Each row is a point. Two turns around zero, p and q, are shown by what they do to some points. Write where each new point lands after one turn and then the other. Backwards means that the second turn is done in reverse. Each puzzle has new turns, and all numbers are rounded.

Turn p:
[  2.8 -23.7] => [ -2.3 -23.8]
[ 0.8 -6.2] => [-0.5 -6.2]
[-7.3  6.4] => [-5.8  7.8]
[ 3.7 23.5] => [ 8.6 22.2]
Turn q:
[-7.2 -8.1] => [ -2.1 -10.6]
[-8.7  4.1] => [-9.6 -0.9]
[-12.5  -5.1] => [ -8.2 -10.7]
[28.3  9.1] => [19.8 22.1]
Where do these land?
p, then q: [13.7  3.6] => [11.9  7.7]
p, then q: [-11.2  21.0] => [-17.2  16.5]
q, then p: [ -5.4 -19.2] => [  0.8 -19.9]
p, then q backwards: [  1.7 -17.0] => [-10.3 -13.7]
q, then p backwards: [ 1.1 11.7] => [-7.1  9.4]

Turn p:
[  2.9 -21.1   9.8] => [  8.0 -21.7  -4.0]
[ 5.4 19.2 -3.4] => [-2.2 16.6 11.4]
[-20.1  13.2   3.2] => [-23.6   5.6  -1.0]
[ 11.8 -11.4  -9.6] => [17.9 -0.5 -6.4]
Turn q:
[-16.5   3.3  20.1] => [ -9.5 -21.6  11.5]
[  5.3  -6.8 -22.2] => [ -0.8  17.6 -16.0]
[13.4 14.9 -6.8] => [ 7.1 16.9 10.6]
[ -2.2 -11.4   8.8] => [  3.2 -12.8  -6.1]
Where do these land?
q, then p: [-10.3  -1.2  14.0] => [  0.9 -15.3  -8.3]
p, then q backwards: [ 13.7 -10.1 -18.4] => [ 22.2 -11.1  -3.3]
q, then p backwards: [ 3.5  6.7 19.0] => [13.5 -3.3 15.0]
q, then p: [-8.7  0.6 13.2] => [  0.4 -14.7  -5.9]
q, then p backwards: [  1.8   4.1 -27.8] => [ -9.5  16.4 -20.8]

Turn p:
[12.4 12.6 17.4 13.8] => [ 3.9 23.6 14.7 -4.2]
[-14.5   7.2 -23.2 -10.1] => [-10.4  -8.2 -26.9   0.1]
[-7.5  0.7  4.3  7.9] => [-2.7  5.2  1.9 10.0]
[  0.5 -20.7   0.8 -25.2] => [ -3.3 -30.6   7.7  -7.8]
[ 9.0  0.2  0.7 13.7] => [12.6 10.0  2.6  2.0]
Turn q:
[ -5.6  14.2 -15.5  17.0] => [-15.4  -0.5 -19.7  11.6]
[-7.0 -9.1 19.2 -9.0] => [ 7.8 -1.4 22.7  2.3]
[ -1.0  -3.2  -6.0 -10.9] => [ -4.7   1.9   3.7 -11.3]
[  8.6  22.6 -11.0  10.5] => [ -4.6  13.2 -23.6   7.9]
[  5.0 -24.5  13.3  -7.5] => [ 16.9 -13.3  16.9 -10.5]
Where do these land?
q, then p: [-6.1  2.1  2.9 16.4] => [11.5  2.6 -2.1 13.3]
q, then p: [ 11.4  14.5 -16.0   5.2] => [ -0.8  -0.5 -24.7  -3.2]
q, then p: [  3.9  -3.4 -21.4 -14.2] => [-17.7 -15.4  -8.8  -7.6]
q, then p: [-14.6   7.6   9.7 -10.2] => [-11.6  14.0  10.0   6.3]
q, then p: [  5.5 -20.8  24.8   2.9] => [18.8 -0.6 25.6 -8.8]

Turn p:
[ 16.0 -11.9   2.6  -6.4  15.1  11.6] => [ 15.0  -3.0   8.7   6.6 -21.0   3.7]
[ 13.0  -6.5  -9.8  -6.1  13.9 -14.3] => [ 12.2  -6.3 -18.5   2.6 -14.0  -2.5]
[ -4.7  -6.2   5.9 -10.8  10.6   0.3] => [  0.7  -8.7   3.1 -10.1 -11.3   3.1]
[-14.8  25.2 -10.7   3.8  18.3  10.8] => [ -3.3 -24.9   1.3   8.5  17.0  21.1]
[  9.4  10.3  12.5  -3.5 -23.3  -3.3] => [ 2.9 26.3  0.4 -9.3 10.8  3.4]
[ -8.1 -11.3  12.6  24.1 -32.1 -12.4] => [-12.1  21.2   5.4  -6.3  18.3 -33.4]
[-10.8   0.4 -13.1  -1.0  -2.6   7.2] => [-15.5  -4.6  -0.5   8.0   0.4   4.6]
Turn q:
[ 25.9 -13.8   7.3   6.9  -2.3 -11.0] => [ 18.4 -21.9 -12.1  -0.8   3.4 -10.6]
[-14.4  -5.4  17.6  -2.2   7.3 -16.2] => [-10.2  -5.2  13.4   4.2  -5.9 -22.4]
[  5.3  16.8  -1.4  -7.8  -5.0 -18.8] => [ 11.3   8.4  -2.2  -3.9 -21.8  -7.6]
[ 8.9  5.5 -7.4  8.0  1.5  2.2] => [ 6.0  4.1 -9.4 -8.2  4.4  2.7]
[-4.2 11.9  2.2 14.0 -4.7 11.3] => [-1.8 17.1 -7.8  4.8 11.4 -0.4]
[  1.3   0.7  -7.7 -20.5  10.7  18.7] => [ 4.0  0.8 19.3 -5.3  3.3 22.8]
[ -4.4  -0.8  12.1   3.8 -24.6  -5.2] => [ -1.1   1.1 -10.7  24.2  -6.9  -7.7]
[-21.5  24.3 -10.9   1.2   8.7   0.0] => [-14.2  28.6   5.9 -12.0  -6.9   0.9]
[  3.1 -39.3 -11.9  -3.5   8.3  18.8] => [-12.4 -33.1   3.6  -3.1  18.8  22.4]
Where do these land?
q, then p backwards: [ -9.5   6.8   7.8  -5.2  -1.5 -13.2] => [  2.9 -18.9   0.3   1.9  -4.2   3.9]
q, then p: [-8.7  7.3  6.0 -4.3 19.2 10.1] => [ 10.6  -6.4   7.9 -18.6   4.1   8.8]
p, then q: [ 12.5  10.5 -12.7   5.2 -11.6  -0.9] => [  0.0  14.3  -8.6 -15.5   8.4   0.6]
p, then q: [ 11.8  -5.5   5.2   8.8 -25.1   4.6] => [  8.1  22.9   0.1  -5.7  -5.8 -16.4]
q, then p: [ -9.3  28.0  10.9 -17.9  14.3  -6.9] => [ 13.8  18.7   0.9 -23.5  19.5   9.5]
q, then p backwards: [-18.2 -10.7  -6.5  -5.3  -1.7   8.6] => [-14.7   3.0  -9.7  -5.9  -5.3  14.5]
q, then p: [ 10.9 -18.0   0.6   2.0   2.6   5.4] => [  2.8  -7.3   4.5   5.1 -17.6  -8.1]
p, then q: [ 22.7 -32.2 -16.9   6.4 -20.4  -1.7] => [ -1.1  23.5 -32.6   0.7 -19.7 -17.1]
p, then q: [-12.1  13.8   5.6  10.3  24.1  -6.1] => [ -0.1 -29.2   9.1  -7.6   9.5   3.2]
